Rows are points. A path goes straight from each point to the next, and from the last back to the first. The post is the endless flat space through its rows: a point in 2 columns, a line in 3, a plane in 4, and so on, so that a path can go around it. How many times does the path go around the post? Going back the other way cancels.

Post (1 x 2):
0: -2.3 -0.5
Path (22 x 2):
0: -6.4  2.2
1: -7.9 -1.9
2: -4.4 -0.3
3: -5.2 -3.0
4:  0.7 -3.9
5:  0.6  0.3
6: -3.6  2.2
7: -5.9 -0.3
8: -3.3 -2.4
9: -0.2 -2.3
10: -1.7 -3.2
11: -4.2 -1.1
12: -5.2  2.4
13: -9.2  0.0
14: -2.7 -2.5
15: -1.1 -1.4
16:  0.8  1.4
17: -2.7  3.2
18: -6.7 -0.4
19: -2.9 -2.4
20:  4.1 -1.5
21: -0.2  2.8
Times around: 3

Post (3 x 4):
0:  0.5  1.5 -1.1 -3.5
1:  1.2  1.7 -3.1 -2.3
2: -4.6  3.8  3.6  3.9
Path (23 x 4):
0: -8.4  1.5  1.8  1.4
1: -1.3 -1.8  3.9  0.0
2:  3.4  4.0  5.3 -1.0
3: -1.7  5.9 -3.2  3.6
4: -4.2  0.5 -0.8 -5.7
5: -5.1  0.0  8.7  3.3
6:  0.6  2.8  1.2  2.2
7:  1.6  2.5  2.7 -8.0
8: -4.2  3.7 -1.9  4.8
9: -4.6  0.8 -0.9  3.1
10:  0.0  0.4  6.3  0.8
11: -0.6  5.3  2.7 -0.7
12: -4.7  3.8 -5.8  1.9
13: -2.4 -0.7 -4.4 -0.2
14:  2.1  1.2  2.7  1.8
15:  1.3  3.9  0.1  2.4
16: -4.8  4.3  4.9  0.5
17: -8.0  1.4 -2.5  2.3
18: -3.4 -2.6  1.2 -0.5
19: -2.8  2.0 -4.2  0.5
20: -1.9  4.7  0.4  0.0
21:  2.8  3.1  0.4 -3.8
22:  0.4  4.0 -7.4 -3.5
Times around: 4

Post (7 x 8):
0: -0.2  1.2  1.9  0.7  1.8 -0.3  0.8 -1.9
1:  0.7 -3.6  0.8 -2.0 -7.6 -0.3 -5.5  0.1
2: -0.3 -3.0  5.7 -0.8  4.3  1.2  0.5  6.2
3:  3.1  0.5 -3.4  3.1  0.4  0.8  3.1 -2.3
4: -2.5 -6.5 -0.4 -2.8 -6.3  1.0 -4.5 -2.2
5:  1.2  4.4 -5.8 -0.3  2.8 -1.0  2.2 -2.9
6:  0.4  1.3 -0.5  2.9  0.8  0.6  2.9  2.0
Path (26 x 8):
0:  3.0  2.7  3.3 -1.2  3.1  3.4  1.0 -0.4
1: -4.1  1.3  1.5 -1.5 -1.7 -2.3  0.2  2.2
2:  3.3 -3.4 -0.7 -0.2 -3.6 -3.5 -2.2  3.1
3: -1.3 -2.6  6.4  2.6 -1.7  1.6 -2.6  3.0
4: -1.0 -1.9 -8.7  0.0 -8.8  3.3 -5.0  1.5
5:  2.2 -0.7 -8.4  2.0 -8.3 -1.6 -1.6 -4.9
6: -0.6 -4.1  2.9  1.5  3.9 -1.3  4.7  1.4
7: -2.6  1.1 -0.1 -3.0 10.4  0.7  4.9 -1.3
8: -2.1  4.4 -2.1  2.7  4.2  3.9  5.1  5.6
9:  0.5  0.2 -0.2 -1.3  6.2  5.2  5.3  3.9
10:  1.9 -2.5  0.7  0.3  2.5 -0.6  3.5 -6.2
11:  0.9 -1.9  1.5  7.2 -0.9  0.3  4.0  1.5
12:  1.0  0.8 -2.9  2.1  1.7  0.9  0.3  0.4
13: -3.2  1.9  5.1 -1.4  0.9  4.2 -3.5  3.1
14:  0.9 -2.2  6.5 -1.2 -8.0 -1.0 -1.0  6.0
15: -3.2 -2.4  8.8 -0.7 -3.0 -4.7 -2.7  3.7
16:  1.7  2.6  6.3  0.4  2.5 -5.3 -3.1  1.7
17:  4.3 -1.1 -7.8  5.5  4.8  3.8  6.2 -3.5
18: -4.7 -1.1 -0.3 -6.0  3.3  3.2  0.5  2.9
19:  1.2 -5.3 -2.0 -2.1  2.7  2.0  3.2 -0.2
20: -2.1  4.6  0.4  2.2  4.5  1.1  7.6 -0.7
21: -1.3 -1.4 -1.7  0.9 -2.7 -1.6  1.9 -2.4
22:  4.9 -6.9  2.9  5.5 -6.3 -2.1 -0.8  1.0
23:  0.4  2.7 -1.0  1.4 -4.4  1.2 -5.4  2.1
24:  2.6  2.5  3.9  2.5 -1.3  2.7 -1.0 -0.6
25: -1.7  1.5  8.7 -0.9 -1.6  1.4 -5.3  5.8
Times around: 3

Post (11 x 12):
0:  2.2  3.6 -0.2 -2.1 -2.6  0.4  0.6 -2.4  1.2  4.8 -1.1  0.5
1: -1.6 -0.3  3.6  0.2  0.0 -2.3  1.7 -1.9  3.2 -3.0  3.6  2.0
2: -0.5  0.1  2.7 -0.5 -0.8 -3.0 -1.5  2.5  5.6  1.1 -4.7  1.5
3: -5.1  3.0 -1.4  3.6  2.7  2.9  1.4 -0.6  3.9  1.5 -3.5 -1.7
4:  1.0 -1.3  0.5  3.4  6.6  1.6  4.2  0.1  2.0 -3.8 -2.7 -4.5
5: -1.9  2.8  3.6 -2.8 -0.1 -3.9 -0.6  3.6 -3.5 -3.8  3.2  3.9
6: -1.4  1.5 -1.8  1.7  2.1  5.6  3.4  5.8  3.3  1.5 -2.6 -2.0
7: -0.8 -0.2  0.4 -2.2 -1.2  0.5 -3.3 -2.3 -0.9 -3.9  6.6 -2.0
8: -2.4 -1.4  0.0 -5.3 -2.2 -3.5 -1.4  0.3 -2.6  3.3 -1.2  2.4
9: -1.1 -4.7  0.0  4.2  1.3 -2.8 -3.2 -0.9  2.1 -3.5  2.1  2.7
10:  1.5  2.6  0.0 -0.6  5.9 -3.6  4.2  3.7 -0.6  0.5  1.5 -6.1
Path (27 x 12):
0:  -1.9   8.3   0.5  -2.7  -4.5   3.5   2.6   4.3   3.6  -1.0   1.2   6.2
1:   1.1  -0.1  -3.2   5.1   5.3  -0.6   1.5   0.8   3.1   1.1   0.4  -1.7
2:   4.0   0.4   6.0   1.0   4.9  -8.3  -3.9  -2.4  -2.3  -8.0   2.0  -0.2
3:   1.9  -1.6  -0.1   1.4  -3.4   4.4  -2.0  -1.6   2.6  -1.3   5.7  -2.6
4:  -1.6  -1.4  -3.0  -2.7  -0.4  -6.6  -1.0   0.2  -1.2   2.7  10.7  -3.7
5:   1.0  -1.7   3.6  -3.4   1.0  -4.1   2.8  -5.2   9.5   2.5 -11.8  -2.0
6:   1.2  -1.7  -2.9   2.1   2.0  -4.1  -5.8   1.1  -1.5  -1.4   3.2   2.8
7:   2.4   3.4   5.5  -2.6   0.8  -0.1   0.1  -5.2  -0.9  -9.1   1.7   3.7
8:  -4.8   4.0   2.4  -5.8  -2.5   4.3   0.0   5.3   1.6   3.0  -2.0   1.3
9:  -0.9   3.7   4.3  -1.5   2.7   0.2   7.3   0.9  -3.0  -2.0  -0.7   0.6
10:   0.5   0.3  -1.6   0.3  -1.5  -5.7   3.2   5.1   0.2   5.0   4.8   1.1
11:  -1.0   2.0   0.5  -1.6   5.2  -8.5   5.0  -8.5   1.5  -1.9  -0.6  -1.7
12:  -0.9   1.1  -1.7  -5.2   4.7  -4.0   3.8  -2.7   0.1   6.5  -3.0  -5.1
13:   0.3  -0.4   5.1  -4.0   0.2   0.3   0.2   5.7   3.2  -0.6  -5.9  -0.2
14:  -3.4  -2.8  -1.1   0.0  -6.1   3.5  -5.6   2.6   1.4   0.5   3.4   3.9
15:  -1.6  -0.8   2.9   0.9  -2.3   0.5  -0.3   2.7  -1.5  -5.2   6.1  -0.5
16:  -3.6   0.8   0.0   1.2   1.8  -0.2   2.8   3.4  -0.2  -3.4  -1.9   0.6
17:  -3.7   3.3  -0.3  -5.6   0.0   2.1   1.8   2.2   4.5  -2.4   0.3  -3.0
18:  -0.8   1.5  -1.1   4.8   5.0   1.5  -0.9   3.3   2.5   1.2  -5.1   2.6
19:   2.9  -1.7  -0.2   1.5   1.4  -1.8  -9.0  -1.4  -3.2  -5.4   4.3  -3.2
20:   3.5  -2.0   0.3   1.0  -1.8  -4.3   2.3  -4.0   0.6   1.1   8.3  -0.1
21:   3.6   0.9   1.6   4.8   5.1  -8.4   4.2   2.2   2.9  -5.2   0.0  -1.3
22:   0.1  -2.6  -5.5   2.5   1.4  -1.2  -8.2  -1.0   3.3  -1.5   4.0  -0.4
23:   6.3  -0.6  -0.9   1.6   7.8  -7.4   0.0   2.3   5.0  -0.6   2.3 -10.1
24:  -3.0   2.3   9.9  -7.5  -3.3   1.3   2.2  -3.0   0.0  -3.0  -1.6   8.0
25:   2.0   1.7   1.5   5.6   2.1   1.2   0.5   6.0  -1.2  -1.1   2.7  -0.9
26:  -5.9   1.6   2.4  -2.5  -2.2   3.9  -0.1   0.5  -5.1  -5.4  -6.1   4.5
Times around: 5
